Every row gives one point. Two turns around zero, p and q, are shown by what they do to some points. Where does a point land after both, in the order given? Backwards means that the second turn is done in reverse. Each puzzle has new turns, and all numbers are rounded.

Turn p:
[ -7 -11] -> [10 -9]
[20 19] -> [-16  23]
[-48 -16] -> [  8 -50]
[ 5 -9] -> [10  4]
[29 17] -> [-12  31]
Turn q:
[ 23 -18] -> [-20 -22]
[-2 35] -> [35  0]
[-22 -16] -> [-14  23]
Where do these land?
p, then q backwards: [ 28 -27] -> [-26  29]
p, then q backwards: [-28   3] -> [28 -5]
q, then p: [ 0 24] -> [ 5 23]

Turn p:
[31 11 19] -> [32 17 10]
[ 18 -27  18] -> [ 27 -22  12]
[-19   8 -48] -> [-32   2 -41]
[-17   2  16] -> [-12   0  20]
[-4  3 -5] -> [-6  2 -4]
[-9  4 -1] -> [-10   2   1]
Turn q:
[ -4 -28  19] -> [ -9 -30 -14]
[-29  20   4] -> [-13   1  33]
[ -2 -15 -31] -> [-20  20 -19]
[1 5 2] -> [4 1 4]
[34 18  5] -> [38  9 -4]
Where do these land?
p, then q: [  5 -33  13] -> [  1 -21 -29]
p, then q: [10 26 -8] -> [11 22 16]
q, then p backwards: [11 -2 -1] -> [10  0 -6]
q, then p: [-15  -5  -3] -> [-13  -4   8]
q, then p: [-25   1 -37] -> [-36  23  13]
p, then q: [14 13 37] -> [ 36 -17  10]

Turn p:
[-21   8  10 -48] -> [-21 -17  21 -42]
[-39  19  18 -22] -> [-27  16  19 -37]
[ 25 -30  -3  39] -> [ 11   0 -36  40]
[  2 -39 -39  22] -> [ 37  -3 -47   2]
[17 23 21 -7] -> [-15  -5  29  15]
[16 18 -8 16] -> [16  8 13 20]
Turn q:
[47 38 -7 44] -> [ 16  49  52 -14]
[  7 -27  21 -27] -> [ 22 -36 -11   4]
[-22   7  22 -28] -> [-16 -33 -10 -18]
[ -1  -3 -37   7] -> [  0  31 -20   9]
[-30 -15   2   5] -> [-22 -11 -11  20]
Where do these land?
p, then q: [ 21 -23 -13   8] -> [17 22 -3 20]
p, then q backwards: [-46  31  30  33] -> [ -7  39 -42  41]
p, then q backwards: [14 26 12 34] -> [  5 -15 -13  42]
q, then p backwards: [  7 -45 -25 -38] -> [ 14 -47 -34  25]
q, then p: [ -5  17 -21 -11] -> [ 13  -2  18 -20]
p, then q: [ 10  -6  16 -26] -> [ -5 -20 -13  21]

Turn p:
[ 5 -8 -8 13 14  7 -5 11] -> [ 14   0 -11  14   3 -11 -10  -2]
[ -9  24 -10  -1 -32   0  -7  15] -> [ -3  23   2   1 -29   4  24   9]
[-11 -11  17  -3  15   6 -10   1] -> [ -9 -16  -6   6   5  -1 -15  15]
[  4  -6 -10 -12  -6  -2  -3 -21] -> [  2  -6   0 -10   0  22   0 -12]
[ 12  -1  13   6  15  26  -2 -15] -> [ 17 -22  14  -2  -2  -5 -21   4]
[ 2 10 -7 -5 19 -3 -6 15] -> [ 13   7 -12   2  12  -4   4  16]
[  3  -2 -10  -8 -21  -4  -6  -4] -> [ -3   3  -6  -8 -14  12  10 -11]
[ 13  -9  13   4  11 -11   0  -4] -> [ -4  -6  -5 -13  12 -11 -13  -5]
[-12   2   2   9  11 -10  -8  -8] -> [ -7  10  -1   2   8   6 -17   6]
[ -8  -2   0  -3 -27  -9  48  12] -> [-22   5  23  10   6 -12  39 -22]
Turn q:
[-12  18  22 -21   0 -26  10  -2] -> [-24 -12  31 -13   3  10 -12  -6]
[-16 -16  -7 -18 -17 -16  13  -4] -> [ -5  -7   6 -31 -11 -12 -11  13]
[  7  -6  -1   7  -6 -11  13  -3] -> [-8 -1  5  2 -4 -9  6 16]
[-13  -4  -2   1   1 -13   0  19] -> [-11  -9  -8 -11  16  -7  -6   1]
[  1  24 -23   7 -14   8 -10  -8] -> [ -5  23 -10  14 -16  -9 -15 -13]
[ 11 -16  14   2  -2   7 -19   3] -> [26 -7  2  9 12  2 -3  6]
[17 10 -5 -2 10 13  1  7] -> [ 1 17 -7  9  4 16  7  0]
[16  2 20 11  2 32 10  3] -> [ 10  -9 -10  25  -9  28  11   8]
[ -6  -5 -17   1  19  17  -5  -3] -> [ 10  10 -17  -7  -1   1  16 -16]
[ -5  -9  -2  12   6 -12 -14 -12] -> [  8  -4   7   2   5 -22   7  -9]
Where do these land?
q, then p: [  8  -6   8  -5  -7 -19  -1   9] -> [ -6  -4 -13   2   8 -12  -4  16]
p, then q backwards: [ 10   1  -6 -10  -4   5 -14  26] -> [ -1 -19 -14  16  -1  16   9  -2]
q, then p: [-21   8   2  18   2  17  26  -5] -> [-12   0   7  22 -11  17  10 -25]
q, then p: [  3  14 -12  -3  10   4  22 -11] -> [-8  5 23  7 -8  7 16  4]
p, then q backwards: [  1   3  12 -14   6  -9 -19   6] -> [ -4 -13  -9  -3  -8   1  15  17]
q, then p: [-19 -14  -6  -3  -9  11   5 -11] -> [ -4  -5 -10 -11  -8  10  16 -16]
p, then q: [ 10   2  -9   0   8 -21 -24  12] -> [-9 33 -8 -8  3 -2 -8 -8]
q, then p: [ -3 -13   7  14  19  16  21 -18] -> [ -6  -9  18   9   2  -7  19 -29]
p, then q: [ 11   5   4   3 -23  -5 -15  -9] -> [  4   5   7  -8 -15   4 -25   2]

Turn p:
[ -3   0  -6  -1  14  17  -3  -7 -22] -> [ 13 -19   9  -6 -10 -13   7  -8   9]
[-2 -6 -8 -9  0 -3  2 -6  9] -> [-6  0 -9 -9  4 -2  1 -5 -9]
[-3 48 -6 -5 14  2 11 -9  0] -> [ 33  22  17 -26   7  -1 -11  -6   8]
[  4 -21   4 -11   2  -9   7   7   0] -> [-19  -4  -3   5  -4 -12  -5   5 -13]
[  3 -13  -1  -7 -17   5   7  12  -2] -> [-22  -7   0   0   8  -3   1  10   6]
[  2  -9  -4   8   3  -2 -12  30   2] -> [ -4 -17   0  22  11   5 -17   3  -1]
[-13 -17  -6  -6 -13   0   7  -7   6] -> [-22  -4  -4  -9   1   6  11  -6  -7]
[ 11 -13   4  45 -10  -1   6  -5   7] -> [-4 13  0 37  8  7 27 -7  5]
[  9   7   2 -13  -1   2  -8  -5   9] -> [  5   5 -16  -9   0  -2  -6   6   3]
[ -8  21  22  -7  13   1 -12  -2  -1] -> [ 17   8   1  -6 -22   7 -19   0   7]
[  1   3  -2   6  -7 -11  -4  -7  -8] -> [ 6  1  4  1 -1  7 11  9 -6]
Turn q:
[-48   5  11  -1  14  10   2  -2   1] -> [  6  25   4 -15 -20 -26 -24  -8  13]
[  9 -11  10 -15  -2   8  -8 -32  14] -> [ 25 -10 -21   6   2  18 -15  -6   9]
[ 1  9  7 12 -4  9 -7  1  0] -> [-4 14 -4 10  0  2 -4  6 -5]
[11 -7  3  0  1  0  0 16 -1] -> [-15  -6   6   8   7   2   3  -4   2]
[14  8 -2 -6  5 10 -2 -9 -5] -> [ -3  -3 -20   2  -2   6   5   6   3]
[ -3   2 -25 -15  -7 -34  -8  14   1] -> [ 10  -9  23 -17  20  -8  27   7   9]
[-5  8 10  7 -4 -7 18 13 -2] -> [ -8   6   7   2  -4 -12   7 -15 -14]
[  7  -9 -23   0  -3  -6   6  12  13] -> [ -2 -22  12  -2  13  -8   2  10  -7]
[  1  -3   5   7 -10   8   6   1 -14] -> [ -5   2   4  10 -16   5   3   0  -5]
[ 12  -2   2  11  11   3  -6 -13  -7] -> [ -7   3 -11  -6  -1  20  -5   5  -4]
Where do these land?
q, then p backwards: [  3 -12  15   1 -18  -9  10   3  -7] -> [-17  -5   1  21  11  -3   1  -3  -5]
q, then p: [ 1 14 -7 11 10 -7 15 12  9] -> [  4  -7  18  -9 -12  -2  -3   4 -18]
q, then p: [-16 -12   6  -6 -20  20  -4 -16  -7] -> [ -1   7 -17  17  15  12  10  17  15]
q, then p: [ 12  19  -9   3  14   7 -20   4   8] -> [ 10  -9  11  -2  15  -1 -22 -14  -8]
q, then p backwards: [ -7   0  13  -5   6 -14  -7 -17 -14] -> [-14  18   5   3  -3   8  -3 -18   9]
p, then q: [14 -7 -2 13  4 17 12  1 -7] -> [  5   0   5 -13  11   2  -7 -13 -19]
q, then p: [ 15 -16 -21 -21 -16 -13   4  -2  14] -> [-19  -2 -10  24  -6 -29   3  -6  -8]
p, then q: [-10  10 -22  15  -9  20  17   6  -6] -> [  1  -4 -20 -10   5   0 -24 -26   0]
q, then p: [ -7  -7   3  13   3  -8 -13   7  -3] -> [  5   5   0  -3 -13   5 -13  -2  12]
p, then q: [  2  -8  12  -2  17  -3 -11  -9  -2] -> [ 9 -3 10  7 -3 11 13 10 -9]
p, then q: [ 1 10 11 -7 15 -9  3 20  0] -> [-2 20  4  7 13 14  4  5 10]
p, then q backwards: [ -7   9   2 -14  -6  -1  -7  -9  17] -> [  0   5   5   6  18  -2  -4 -18  -4]

Turn p:
[-26  22  -4 -15   3 -12   4 -13 -12 -15  14] -> [ 14  14   8  13  19  15   5 -22 -23   1 -10]
[ 19  -8 -15  10  -1  20  28  15   7   2 -19] -> [ -3 -22  -7  -8   0  -6  20  23  13 -26  13]
[ -2 -29  -2   3   4  16  -9 -18  -2  12 -28] -> [-25 -23 -18  -5  10  -1 -13  -4  24   1 -10]
[-17  11  22   4   8 -15  -8  10 -31  33 -19] -> [-17 -19  26  15 -13  31 -31  -8  -6   4   9]
[ -7   3   8  18  -4   0  -6 -15  -5  -8  14] -> [ -6  10   8  17   5  -9   2   3  -3  12 -15]
[  5  -9  10 -29  19  30   9  17  20   5  15] -> [ 27   2 -27   6 -25  -6   3 -15  20 -21   9]
[  9  -1   1  16 -18  14 -32 -11  -4  -7 -13] -> [-20   3 -19   5   6   0  -8  24   2  27  -7]
[ 22  -1   7 -10   2   3  20   4  17 -20  -2] -> [ -1  10 -11 -11 -10  -7  31  -3   4 -10  13]
[  8   8  -4  -3 -21 -18   1   4   9  18  24] -> [  7  20  12 -12 -10 -15 -17   8 -20  -9   2]
[  2   4 -21  -9  26  -6   2  -8  -3  -4  14] -> [ 22   8   8 -11   8  13   7  -7  10  -6 -18]
[ -4  -7  -3  10 -26 -34  -2  12 -12 -18   8] -> [ -3  13  26  -7  21 -14  -1   4 -15  19  23]
[-9  7  1  6  8  3 -7  2 15  3 -7] -> [  5 -15  -5   0 -10   0   2  -2  -6   9  -8]
Turn q:
[ -1  -1  15 -17   6 -23   2  11 -11   9  15] -> [  0  17  -9  15 -15 -12  -9 -15   7 -17   7]
[ 17 -11   7  17 -34  17   3  -5  -5 -11  10] -> [ 11 -34   9  10   5  -8 -18  23   3   2  -5]
[ -6   0 -16 -14 -43  12   0  -7  48   8  -7] -> [ 26 -20  27  -3  -7  -9  40  21 -14  11  25]
[-12 -16  11   5   9  -8 -13   6   3   8  -2] -> [  1  14 -12   2  -7   8 -12   2 -14   4  13]
[ 21  -3  -4  11  10  -7  10 -19  -5   4  16] -> [ -7   1 -15  23  14  -3   4  10  12  -2 -15]
[ -3  -4  15 -10  10  12  14  18  -9  -1 -21] -> [ 16   0 -10 -22   6  -2 -13 -24   3   2   2]
[  0  -1 -14 -14  11 -19   3  16  11  -5   4] -> [ -5  15   1   6 -17  -6  12 -15   9  15   4]
[ -3  -6 -11  -4  -3  22  13   0 -15   0   3] -> [  8 -14  11   5  17  10  -5 -15   4   0  -3]
[-13   1  -3   6   4 -37  18   2   3  13   7] -> [-20  19  -9  13   4 -16   6  -3  10   0  27]
[-7  7  8 15  6 22  6  1  1 -3  6] -> [ -3  -6   4  -5  18  -6  -9  -3 -19   2 -11]
[ 12  12 -12   3  10  14 -14  17 -10  11  -9] -> [  9  20  17 -12   5  11  -8   0   7   4 -19]
[ -5  23   3   1  13  -4 -41 -41 -12 -32 -23] -> [-36 -12 -14 -32 -21  33  12  19  -7 -22 -24]
Where do these land?
p, then q backwards: [ -7   5  -9  23  -7 -31  12  29 -24   1   6] -> [-19   4 -21  12 -38  18  -6  13   7  17   5]
q, then p backwards: [ 18  18  11  -1  15   1  -2   4 -13 -10  20] -> [ -5  -5   4   5   4   9   2 -30   8  17  15]
p, then q backwards: [  8   0  11  29  12  18 -11 -24  12 -22 -14] -> [ 26   4 -21   6  16 -12   6 -18  19 -26   6]
q, then p: [ -6 -17  11 -14  30  -9   3   1  14   5  -6] -> [  3   8   3  -6  18  12  -2  20 -10 -21 -20]
q, then p: [ -5  17   3  20 -17 -14 -16   3  14 -15   4] -> [  5  -3  11   9   2  -4 -18 -13 -16   8  29]
p, then q backwards: [ 12   2 -21 -12 -10   4 -11 -39  -4  23  -5] -> [  8  18  17  23  27   7 -15  -9 -26  -3  -9]
q, then p: [-12 -16   8  21 -16  -9  30   8 -13  27   7] -> [ 28  14  22  -3 -17  -5   0   0  13  25 -24]
p, then q: [-25  -2 -25  -4   2  16  -6  -6   4   5  17] -> [ -1  12 -15 -10  -5  16   0  13  18  17 -19]
q, then p backwards: [ 11  -4  -5 -18  10  -1 -29   7  -6   1  13] -> [ 6 23 15 -3 19  4 -4 -7 -3 12 17]
q, then p: [ -9   0  16 -16  -5   7 -12  10   9   4 -14] -> [-5 29 -7 -3  6  7 -2  5  0 -7 11]
p, then q: [  1  -1  16 -35  13  13  13  -4 -11 -29  -3] -> [-17 -19   5  10  31  -5  28   1  -7   4 -19]
p, then q: [-13  17  -7  -8 -15   2   6  13   0  16   4] -> [ -6  -7   4   6 -10  11 -23   2  10  -2 -17]
q, then p: [ 16   3   4   0   1  17  11   2   2   5 -26] -> [  4   3 -11 -25 -11  12   4  -6  12 -12   3]
p, then q: [ 11 -21 -13  18 -12 -15  14  -6  16 -12  -2] -> [ -6  13 -19   3 -14 -14   8 -24   8  -4  19]
